Every row gives one point. The window is the flat piece filled in between its corners: a triangle in 3 columns, a solid with four corners in 4, and so on. A path goes straight from each point to the next, and from the last back to the first. After which points does the path pass through the window?
In the rows, zero is written as 128.

Window, 3 rows:
[[125 135 104]
 [130  97  62]
 [ 75 132 161]]
Path:
(1): [124  98 100]
(2): [109 119 160]
(3): [ 62 138 149]
(4): [113 149  63]
(5): [156  83  90]
(6): [120 105 113]
(7): [ 75 131  82]
(8): [106  99  42]
(9): [169 105  75]
(10): [132 146 164]
(11): [ 64 131 133]
(12): [123 199 108]
Through the window after points: 2, 6, 12

Window (3 x 3):
[[111  70 150]
 [161 177 149]
 [ 94 104  97]]
Path:
(1): [ 84  97 163]
(2): [122 100 213]
(3): [145 114 114]
(4): [118  85 109]
(5): [ 94 108 147]
(6): [ 77  96 117]
(7): [136  59  89]
(8): [178 122 121]
(9): [ 96 214 133]
(10): [ 92 149 160]
(11): [105  98  86]
(12): [147  86 137]
Through the window after points: 4, 10, 12

Window (4 x 4):
[[139 116 127 133]
 [105 116  93 112]
 [118  84 129  76]
 [ 63 220 215 129]]
Path:
(1): [170 207 185 114]
(2): [ 75 133 151 136]
(3): [ 93  88 141 101]
(4): [109 216 158  73]
(5): [137 152 127 119]
(6): [125  97 133 135]
(7): [102  58 108 109]
(8): [159 121 130  85]
(9): [ 91 165 153  85]
(10): [115 109 162 164]
(11): [ 92  89 163 140]
(12): [143 147 126 126]
Through the window after points: 1, 5, 9, 11

Window (6 x 6):
[[132 134 100 112 145 117]
 [ 95  84 136 190 135  74]
 [149 163 207 157  97 119]
 [108 115 224 140  98 126]
 [199  97  63 112 161 141]
 [135 110 100 156 186 139]]
Path:
(1): [121 139 121 162 117 143]
(2): [165  79 155 128 152  94]
(3): [ 71 108 222 143 143  63]
(4): [164 121 168 141  74 188]
(5): [141 103 162 202 108 196]
(6): [156 126 125  66 156  91]
(7): [108 109 184 173 160  79]
(8): [129 104 144 141 104 134]
(9): [129 116 128 209  98 136]
(10): [ 97  68 130 123 187  37]
(11): [139  93 129 128 147  98]
(12): [ 87 175  84 173 141 139]
(13): [111 113 159 162 112 132]
(14): [110  97 189 156 130  73]
(15): [145 103 172 154 186 116]
(16): [113 124 119 146 118 143]
Through the window after points: 1, 3, 7, 9, 11, 13, 15

Window, 6 rows:
[[150 129 125  90 134 138]
 [114 140 111 143  84 146]
 [149 137 174  74 109  46]
 [ 89  74 158 151  90 179]
 [ 84 137  84 204 222 191]
 [153  90  87 122  89  98]]
Path:
(1): [190 127 125 147  76 118]
(2): [155 146 143 138 100 104]
(3): [100 102 160  70 109  68]
(4): [117  90  90  88 139 123]
(5): [159 155 188 136  99 164]
(6): [130 127 109 167 150 149]
(7): [ 60  97  48 150 203 163]
(8): [118 149  91  99 115  85]
(9): [173 123 164 155 108 140]
(10): [186  88 143 172  67 130]
(11): [106 111  81 112 118 117]
(12): [111  99 115  99 126  89]
Through the window after points: 4, 6, 10, 12

Window, 8 rows:
[[107 184 108 127 159 101 141 133]
 [145 130  83 120 117 103  54 155]
 [ 92 105  73 161 106 121  89 173]
 [133 111 132 144 101  69 178 187]
 [131  78  85 134 136 108 144 115]
 [128 118 153 155 193  69 127 165]
 [129 103 130  99 136 207 130 139]
 [ 66  69 155  53  74 222 140  66]]
Path:
(1): [105 129  49  76 134 135 115 145]
(2): [111  92  79  65  98 136 106 182]
(3): [140 123 134 154 152 152 115 106]
(4): [151 160 161 203 123  99 108 162]
(5): [ 84  74 102  81 169 105 177 134]
(6): [117  65  92 108 151  95 188 144]
(7): [142 141 110 181  86 130  57 116]
(8): [ 96 102 163 124  96 161 119 120]
Through the window after points: 2, 6

Window, 9 rows:
[[160 154 112 187 161 127 147 134 110]
 [ 60 166 140 112 208  76  91 114 117]
 [ 99  86  69 139 179  97  93 113 182]
 [189  92 106 173  97  84 120 143  75]
 [133 126  66  95 171 108 153  72  81]
 [118  63 197  73 143 209  95 122 133]
 [137 118 115 177 118 199  68 104 177]
 [152 191 164 150 113 117  75 200 165]
 [ 91  90 152 116 116 138 178 113  70]]
Path:
(1): [104 123  99 156 168 150  81 146 161]
(2): [118 138 115 140 145 135  93 139 107]
(3): [172 166 112 157 130  36 181 108 155]
(4): [143 124 156 140 156  83 153 113 164]
(5): [ 83 139  60 152 144 145 101 132  41]
(6): [ 99 108  60 138 163 126  99 122 143]
(7): [188 122 193 183 167  72 146 122 158]
(8): [110  93 138 141 184  96 128  87 193]
(9): [ 84 153  91 122 163 119  71 142  93]
(10): [111  88 119 130 150 199 107 118 122]
(11): [143 125 141 142 141  85 139 100 125]
(12): [140  91 111 119 127  67 124  91 155]
Through the window after points: 6, 8, 12

Window:
[[106  99 115 164 191 145 116 109  99]
 [175 117 129 173  50 112 112 132  75]
 [178 148 181  48  87 194 152 151 119]
 [ 75  96 125 161 135 124 118 104 174]
 [ 75 100 134 139 125  75 151 158  91]
 [121 124 177 105 208 127 130  91 163]
 [152 197  88 171  35 124 137 109 136]
 [216 110 102 108 111 171 173 114 190]
 [121 155 217 157 163 161 141 188 126]]
Path:
(1): [131 162 101 133 171 149  77 187  92]
(2): [102 142  97 135 142 137  90 153 181]
(3): [114  88 153 164 132 133 156  85 125]
(4): [119 114 182 149  78 181 188 107  73]
(5): [161 170 108 106 150  91  94 161 161]
(6): [176 151 108 157  82 130 120 155 145]
(7): [157 153 105 129  81 153 175  78 156]
(8): [177 151 196 149 126 156 192 104 149]
(9): [111 137  83 122 113 141  73 137 144]
(10): [186 167 143  15 125 127  98 145 113]
(11): [143 103 168 164  97 197 188 122 153]
(12): [ 97 111 163 147 120 171 180  98 144]
(13): [120 122 124 145 128 111 108 136 132]
(14): [158 184 158  89 115 104  75 168 145]
(15): [121 134 119 170  88 131 160 119 118]
(16): [134 109 131 164  53 124 179  58 190]
Through the window after points: 2, 6, 10, 12, 14, 16

Window:
[[ 94 202 150 120 116 129 189 116 150 128 145]
 [ 93 141 136 149  81 126 106 102  97 105 127]
 [155  81 153 127 119 185 112 125 204 112 104]
 [129 123 174 114  94 146  81 149  78 113 160]
 [142 166 103 179 147 183 104 151 241 157 152]
 [116 115  96 136 208  90 173 159  81 102  83]
 [180 133 119 116  97 152  94 106  65 125 129]
 [113 212 169 124  81 140 113 133  99  86 108]
 [126 172 184 126 128  94  83  91  60 114 130]
 [144 102 136 140 120 122 108 169 196 175  91]
 [191  32 180 188 110 153 132 159 143 128  86]]
Path:
(1): [126 125 159 153  99 181 133 103  88 172 122]
(2): [139 132 143 115 118 115 113 138 118  86 117]
(3): [160  18 118 108  77  87 103 136 142 104 137]
(4): [172 153 219 229 157 222 145 163 127 151  67]
(5): [132 109 136 130 106 184 130 137 159 158 112]
(6): [183  89 171 140 144 106  76 126 206  55  98]
(7): [180 150 147 112  98 100 151 160 134 107 151]
(8): [136 144 128 130 113 160 107 102  93 132 121]
Through the window after points: 3, 5, 7

Window (11 x 11):
[[ 77 157 135  46 152  93 225 140 156 181  95]
 [153 129 165 101  66  88 183 160 146  81 179]
 [ 83 107 116 175 109 134 106 123 146 162 126]
 [149 147 114  74 104 105  55 113 146  58 146]
 [195 106  62 147 146 110  72  83 146  92  96]
 [128  47 182 164 125 163 114 148 125 191 197]
 [138  84 135  64  80  78 125 126 146  56 111]
 [166 126 114 164 162 116  71 123  96 102  59]
 [ 99 134 140  52  83 164 203 139 151 106 131]
 [123 132 185  78 105 118 175 144 205 112 118]
 [152  83 116 167 113 148  93 188 133 202 120]]
Path:
(1): [140 116 127  81 163 106 118 160 179  93 118]
(2): [103 125 142 125 131 134 128 175 147 103 125]
(3): [160  75 173  64  48  86 169  82 145 158 141]
(4): [141 127 149 102  96 113 154 112 150 127 121]
(5): [126 121 108 104 146  93 141 170 133 106 121]
(6): [114  98  84 104 132 135 144 157 173  94  83]
(7): [159 154 212 116 105 122  93  82  96 172 156]
(8): [116 138 121 116  98 114  97 104 136 144  99]
(9): [146 101 134 108 151 126 133 147 152 103 121]
(10): [ 96 133  77 105 158 117 167 167 153  75 157]
(11): [139 125 145 105  95 114 124 119 148 121  88]
(12): [166  96 180  87  84 101 106 102 135 125 130]
(13): [109 154  50  93 131 109  96 158 159  26 133]
(14): [ 20  94 115 134 182 112  84 138 183  77 133]
(15): [249 156 120  72  50 116  88 113 114 108 135]
(16): [128 131 134 111  91 114 137  97 126 116 120]
Through the window after points: 4, 12, 14

Window, 12 rows:
[[142 114  87 164 105 181 146 115  92 137 123 134]
 [130  87 104  84  70 135 148 192 200  74 169 128]
 [171 107 142 186 108 168 109 145 161 184 135 176]
 [165 120 138 104 134  97  98 117 241 123  92 114]
 [218  91 117  85 123 154 107 150 177  88 139 143]
 [166  62 122 167  92 107 148 140  83 158 157 152]
 [ 92 157 155 110 120 133  48 101 108 118 140 165]
 [162 106 103 174  92 138 159  79 113 128 169 214]
 [105 223 143 148 171 134  92  89  72 133 210 144]
 [ 68 208 219 109 147 135 140 117  63 124 141 169]
 [163  76 158 209  81 165 144  88 104 118 174 144]
 [148  33 122  53 124 152 135 140 233 130 147 126]]
Path:
(1): [151 138 138 132  87 154 128 103 113 144 163 156]
(2): [114 133 126 135 168 120 117 152 153  91 167 157]
(3): [145 121 131 161 139 142 102 125 129  92 137 169]
(4): [134 140 134 134  95 148 114 123 121 151 150 145]
(5): [147 166 186  85  91 164 157  72 100 181 162 137]
(6): [129  56  80 159 137 142 110 171 155  76 150 173]
(7): [143 113 121 194 130 144 109 120  98 119 125 163]
(8): [146 178 151  79  64 153 150 110 154 165 197 139]
Through the window after points: 1

Window (14 x 14):
[[ 85 139  93 196 121  82 127 152 201 140 153 101  83 226]
 [146 138 113 158 115 124  65  96 168 156 134 167 155 160]
 [169 145 101 114 102 103 161 142 111 120  70 194 165 125]
 [ 91 120  47 160  92 127 124 114  77  99 161 110  72 128]
 [ 59 132  61 127 142  86 175  73  65 138  76  44 112  69]
 [130 101  93 133 162 144 147 102  78 220  73 117  92  51]
 [144  93 144 167 115 116  99 205  98 114 120 146 156 101]
 [107 126  66 140 112 151 124 186 114 157 132  90 131  76]
 [127 113 141 123 131  90 131 181 126 178 174 173 163 104]
 [ 75 147 148 145 135 192 164 143 111 103 133 108 172 195]
 [152 122 101  93 176 164 149 115 203 109 107 118  50  80]
 [167 116 148  92  50 105 148 130  92 104  72  67 150 218]
 [129 115 170 127  49 125 132 164 122 140 103 171 154 101]
 [186 133 100 192 142 171 145  50 143 179 137 117 118  70]]
Path:
(1): [113 100  93 139 118 133 134 150 123 163 140 134 150 104]
(2): [ 87  68 111 145 132 137 221 156 209 173 125 109 177 192]
(3): [153 181 110 129 111 104  65  99  41 121  92 110  83  40]
(4): [138 175 118 120 123 116 147 115  72 143 129  86  70 148]
(5): [108  79  92 165 115 137 128 153 188 118 125 157 190 100]
(6): [122  44 105  82  74 114 166 175 161 144  96 135 184 194]
(7): [146 144 136 140 105 120 129 128 101 130 115 113 129 132]
(8): [129 155 121 161 113 127 121 143  83 139 110 136 113 138]
(9): [156  69 109 114  96 121 155 106 218 131 157 117 182 114]
(10): [110  85  81 141  84 137 136 108 137 115 111 119 152 148]
(11): [143 166 128 143 139 142 134 136 114 146 118 107  86 107]
(12): [178 213 126 139 140 102 153 126  95 169  54 110 123 124]
(13): [ 94  56 102 123 103 142 137 127 154 107 144 147 154 123]
(14): [ 72  17  57 150 122 102 143 129 111 166  54  61 155 128]
(15): [164 203 152 125  89 154 136 129 123 107 140 148  96 121]
(16): [133 210 122 123 120  96 125 197  98 118 105  63  82  84]
Through the window after points: 6, 16

Window:
[[ 45 113 117 151  39 107 105 108 148 160 130 133 227 119]
 [ 80  87 118 157  92 138 124  64 126 128 104 177 189 133]
 [127 145  93 102 118 117 117 135 180 142 147 140  93 171]
 [ 93  86 124 116  62  96 115 132 127 150  94 199 177 100]
 [156 152  78 158 160  60 128 138 184 133 100 130 117 152]
 [121 172 150 180 124 155 143 212 106  93 140 164 108 127]
 [107  95 155  97 113 111 140  80 135 185 106 124 223 122]
 [135 159 113 154 119 118  98 154 145 138 104  87  41 124]
 [157  93 153 146 110 103  95 127  79 114 168 129 185 141]
 [111 179 166 148 147 123  79 168 132  69 150 156  97  95]
 [212 129 118 143 121 125 123 134 207 107 113 130 128 132]
 [139 122  99  84  89 108 132  91 114 106  95 115 205 132]
 [126  81 165 115 124 110 116 151 136  77 103 110 162 163]
 [115 130 123 149 137 113 149 176 141  82 169 113  64  86]]
Path:
(1): [114 115   7 167 112 139  83 171 113 134 109 151 137 107]
(2): [117 144 210 119 114  97 130 109 161 109 130 144 123 135]
(3): [150 136 125 117  72  52 157 113 122 134 114 139 139 169]
(4): [ 84 121 126 148 146 160  92 166 146 113 130 142 136  91]
(5): [119  99 102 135 127 123  92 159 131 130 115 147 159 110]
(6): [110 124 133 122  87  94 136  99 146 121 123 134 149 125]
(7): [136 117 158 123  90  53 137 130 148 128 143 111 111 150]
(8): [111 156  56 166 171 199 112 165 134  82 109 143 119  69]
Through the window after points: 1, 7

Window:
[[134 179 220 107 198 146 203  95 147 149 131 162  89 117]
 [112  89 147 121 111 164 145  76 127 145 164 119 127 162]
 [155 142 184 114 119 110  96 110 113 113 105 147 140 127]
 [164  85 150 105  90 117 132 151 169 120 135 112 150 115]
 [ 75  64 150 122 136 129 148 137  99 137 132 152 111 110]
 [141 132  53 128 183 120 164 112  56   7 125 135 221 114]
 [145 123 125  81 122  96 141 133 100 132  97  96 120 142]
 [148 151 130 124 106  71 148 109 130 142 139 146 134  98]
 [ 95 142  49 154 157 127 147 116 119  43  95 116 200 149]
 [135 153 114  64  91 140  87 133 157 159 168 136 158 105]
 [166 116 126 111  90 153 129 149 141 120 147 159 105 174]
 [155 111  94 139 197  84 119 116 135 122 113  87  73 106]
 [148  94 127  89 139 109 125 114 160 157 133 158 142 160]
 [144 116 128 143 137 178 142 131 133 192 144 136 152 151]]
Path:
(1): [129 112 150 131 131 113 124 145 116 131 152 124 134 140]
(2): [111 152 107 176 158  80  96 157 128  96 176 123 179 136]
(3): [137 118 114  87 125 155 186  80 125 116  78 134 130 130]
(4): [147 104 113  60 102 156 122  88 144 128 101 182 109 117]
(5): [135 133 156 134 153 118 149 131 129 142 147 125 146 137]
(6): [130 165 166 103 131 146 102 146 130 127 166 113 168 149]
(7): [146 119 121  94 127 122 157  98 147 148 120 163 108  97]
(8): [101 125 112 123 124 174 150  88 111 127  87 159 112  88]
(9): [151 111 132 113 154  74 137 147 137 107 170  87 176 202]
(10): [139 114 124  98 137  99 130 147 138 127 151 114 137 134]
(11): [145 131 113 146 147 158 125  70 128 123  89 140 106  87]
(12): [121 106 120  87 119 138 159  80 129 125  83 185 120  98]
Through the window after points: 2, 4, 6, 8, 10, 12

Window:
[[179 106 104  93 135 207 134 155 145  82 104 165  33  65]
 [132 184 121 114  90  97 119  82 144  68 218  94  78 152]
 [110  42  59 119 153 149 164  93 132 156  91 171 165  99]
 [197 129 106 164 144 201 122 113 134  94  96 134 199 155]
 [164 151 100 113 126 123 140  79 164 173 101 111 185 105]
 [106 154 105 176 143  96  85 102 192 123 118  64  93 136]
 [191  74 122 131 141 116 137 149 126 218  81 122 141 183]
 [137 184 157 102  40 137  95 131 209 109 112 164 101 159]
 [122  77 125  91 124 196 160 140 189 134 166 120 130 115]
 [114  21 157 125 111 130  51  91 192 104 121 149  68 104]
 [135 126 139 120 128  28 139 151 142 105  97 146  91  73]
 [ 77 121 143  43  72 182  95 135 171 136  32 117 107  80]
 [177 182 118 105 143 180  84 186 139 133 121 152 115 122]
 [129 139 199  91 119 153 171 133 147 167 120 191 109 125]]
Path:
(1): [171 119 137  73 168 109 126 137 144 157  82 168 122 169]
(2): [144 115 117 154 105 129 125 131 152 150 119 103 117 110]
(3): [136  97 144 126  99 148 106 127 165 157 119 130 108  99]
(4): [152  95  98 103 198 115 157 117 128 114  86 146 121 173]
(5): [164 121 129 102 120 132 126 116 192 128 108 148 111 158]
(6): [ 93 175 163 142  96 165 124 165  80 116 122 153 112  36]
(7): [133 141 139 148  70 133 142 128 153 162 154 170 127  99]
(8): [144 131 136  54 168 152 101 109 167  90  42 118 100 164]
Through the window after points: 1, 5
